Each row of a before or after table is a point. One or more steps were done to the points. Then noise was added and the rows were shuffled. The steps act on columns, c1 being the first. Name the steps. A step turns or swaps two columns, mirrors them in a line or flattens them onto one, adds a multiple of one to another, or multiplies or shifts one. Angles are multiples of 10 degrees, from the lower column toward the higher: turns from -170 to 170, lines from 10 to 170 but not 90. Use the fewest steps. Two steps may share a column if one is a turn and the other turns, adds or multiplies; they go together, in the order done. Otherwise the lowest column goes first.

Before:
0: -0.29 -1.16
1: -0.08 -0.27
2:  0.40  0.19
3: -0.38 -0.28
4: -0.01  0.24
5: -0.54 -0.10
6: -0.12  0.41
7:  0.16 -0.28
8: -0.17  0.00
9: -0.01  0.12
10: -1.29 -0.30
11: -0.31 -0.83
12:  0.32 -0.40
13: -0.18 -0.26
After:
0:  0.15 -0.11
1:  1.14 -0.59
2: -0.12 -0.23
3: -0.07 -0.15
4:  0.45  0.00
5: -0.01  0.59
6:  0.50 -0.18
7:  0.16  0.16
8:  0.30  0.12
9:  1.01  0.66
10: -0.43  0.14
11:  0.80  0.46
12: -0.17 -0.34
13:  0.01  0.28
Steps: turn c1 and c2 by 140 degrees

Before, 13 rows:
0: -0.31  0.01  0.20 -0.12
1: -0.26 -0.57 -0.20  0.45
2:  0.07  0.11 -0.14  0.09
3:  0.18 -0.60  0.27  0.17
4:  0.60 -0.55  0.28  0.06
5:  0.86 -0.14  0.36 -0.13
6:  1.20 -0.09 -0.20 -0.79
7:  0.86 -0.11  0.76 -1.18
8:  0.40  0.15 -0.02  0.53
9: -0.11  0.53  0.83 -0.43
10: -0.07 -0.03 -0.05 -0.22
11:  0.59 -0.44 -0.03  0.47
12:  0.63 -0.03  0.25 -0.09
After:
0:  0.76  0.18  0.34  0.40
1: -0.24  1.00  0.12  0.37
2: -0.15 -0.06 -0.02  0.19
3:  0.39  0.53  0.56  1.39
4:  0.23 -0.16  0.64 -0.10
5:  0.70 -0.31  0.31 -0.24
6:  0.84 -0.21 -0.07  1.16
7: -0.35  0.14  0.11  0.00
8:  0.59 -0.14  0.60  0.17
9:  0.57  0.10 -0.12 -0.38
10: -0.12 -0.52  0.31 -0.50
11:  0.55  0.21  0.18  0.31
12:  0.10 -0.03 -0.20 -0.07
Steps: mirror c1 and c4 in the line at 10 degrees; turn c2 and c3 by -50 degrees

Before:
0: -0.27  0.55  0.34  0.36 -0.16 -0.43 -0.02 -0.25
1: -0.42  0.56  0.54 -0.10 -0.17 -0.38  0.24  0.35
2:  1.66 -0.18 -0.84  0.65  0.16 -1.07 -0.01 -0.27
3: -0.43  0.38 -0.22 -0.02  0.02 -0.11  0.13  0.37
4: -0.32  0.52  0.16 -0.06 -0.62 -0.19 -0.02 -0.19
5:  0.13  0.22  0.20  1.21 -0.09 -0.15  0.24  0.33
6: -0.45 -0.03  0.45  0.11  0.02 -0.23  0.01  0.21
7: -0.16  0.31 -0.23 -0.09  0.28 -0.51  1.17 -0.34
8: -0.24 -0.45  0.45 -0.02 -1.34 -0.63  0.07 -0.24
9: -0.30  0.00  0.11  0.48 -0.58 -0.19  0.35 -0.01
10: -0.30  0.34 -0.75  0.16  0.06 -1.55  0.07 -0.24
11: -0.44  0.06 -0.06  0.07  0.32 -0.18  0.23 -0.26
After:
0:  0.09  0.00 -0.15  0.07 -0.58  0.11  0.15  0.14
1: -0.37  0.41 -0.02  0.00 -0.18  0.19  0.07  0.36
2: -0.10  0.48 -0.67 -0.03 -0.14  0.08  0.14 -0.20
3:  0.10  0.49 -0.33  0.20 -0.27  0.25  0.30 -0.32
4:  0.19 -0.45 -1.39  0.03 -0.03  0.46  0.39 -0.23
5: -0.27  0.00  0.24  0.08 -0.33  0.39  0.02 -0.27
6:  0.49 -0.24  0.70  0.44  1.66  0.65  0.79 -0.28
7:  0.24  0.20 -0.07  0.89 -0.01  0.26 -0.02  0.38
8:  0.07  0.48 -0.47 -0.04 -0.55  0.49  0.14  0.37
9: -0.19  0.09 -0.57  0.40 -0.08  0.31 -0.05 -0.04
10: -0.31  0.30  0.28 -0.06  0.02  1.18 -0.35 -0.31
11: -0.81  0.34  0.18  0.08  0.20  1.07  1.18 -0.25
Steps: turn c1 and c3 by -50 degrees; turn c3 and c5 by -110 degrees; multiply c4 by 0.7; turn c6 and c7 by -130 degrees

Before (13 x 9):
0: -0.32  0.25  0.33 -0.73  0.38  0.28  0.50  0.47 -0.56
1: -0.10  0.17 -0.08 -0.27  0.25 -0.44  0.56  0.43 -0.04
2:  0.33 -0.30  0.18 -0.63  0.45  0.04  0.25 -0.25  0.49
3:  0.22 -0.24 -0.38 -0.95  0.26  0.22  0.24  0.38  0.65
4:  0.08 -0.62 -0.89  0.31 -0.79  0.60 -0.88  0.10 -0.38
5: -0.69 -0.33  0.03 -0.26  0.20 -0.07 -0.57  0.64 -0.42
6: -0.32  0.06  0.15 -0.24  0.85  0.37  0.51  0.14  0.43
7: -0.52 -0.86 -0.44  0.15 -0.48  0.14 -0.28  0.61 -0.38
8: -0.05  0.28  0.05 -0.54 -0.03  0.06  0.65 -0.29  0.64
9: -0.59 -0.78 -1.03 -0.29 -0.79  0.38 -0.58 -0.51 -0.03
10: -0.49 -0.20 -0.09 -0.13 -0.54  0.38 -0.49  0.57  0.10
11: -0.54 -0.11 -0.12 -0.21  0.30  0.24  0.53  0.87 -0.33
12: -0.30 -0.37  0.51 -0.39 -0.09  0.17  0.83  0.28 -0.13
After, 13 rows:
0:  0.14  0.31 -0.16 -0.63  0.80 -0.30  0.34  0.24  0.20
1:  0.27  0.11  0.19 -0.09  0.32 -0.55  0.53  0.86  0.32
2: -0.03  0.27  0.19 -0.22 -0.56 -0.65 -0.11  0.60  0.45
3:  0.61  0.53  0.44  0.79 -0.31  0.12 -1.11  0.13  0.46
4:  0.38  0.03  0.05 -0.27 -0.02 -0.27  1.02  0.16 -0.42
5: -0.43 -0.21  0.23 -0.10  0.36 -0.15  0.53  0.42 -0.04
6:  0.08 -0.08  0.26 -0.43  0.60 -0.04  0.28 -0.30 -0.63
7:  0.18  0.81  0.23  0.39  0.03 -0.52 -0.59  0.64  0.52
8:  0.28 -0.35  0.20 -0.78  0.22 -0.33  0.59  0.47  0.50
9:  0.26  0.40  0.83 -0.50  0.09  0.16  0.33  0.37 -0.58
10:  0.07  0.41  0.33 -0.62  0.05  0.38  0.55 -0.26 -0.40
11:  0.39  0.17  0.16 -0.05 -0.15 -0.45 -0.70  0.57 -0.04
12:  0.41  0.72  0.95  0.42 -0.09 -0.61 -0.95 -0.50  0.16
Steps: swap c1 and c6; turn c2 and c9 by -170 degrees; mirror c3 and c4 in the line at 110 degrees; mirror c5 and c7 in the line at 60 degrees
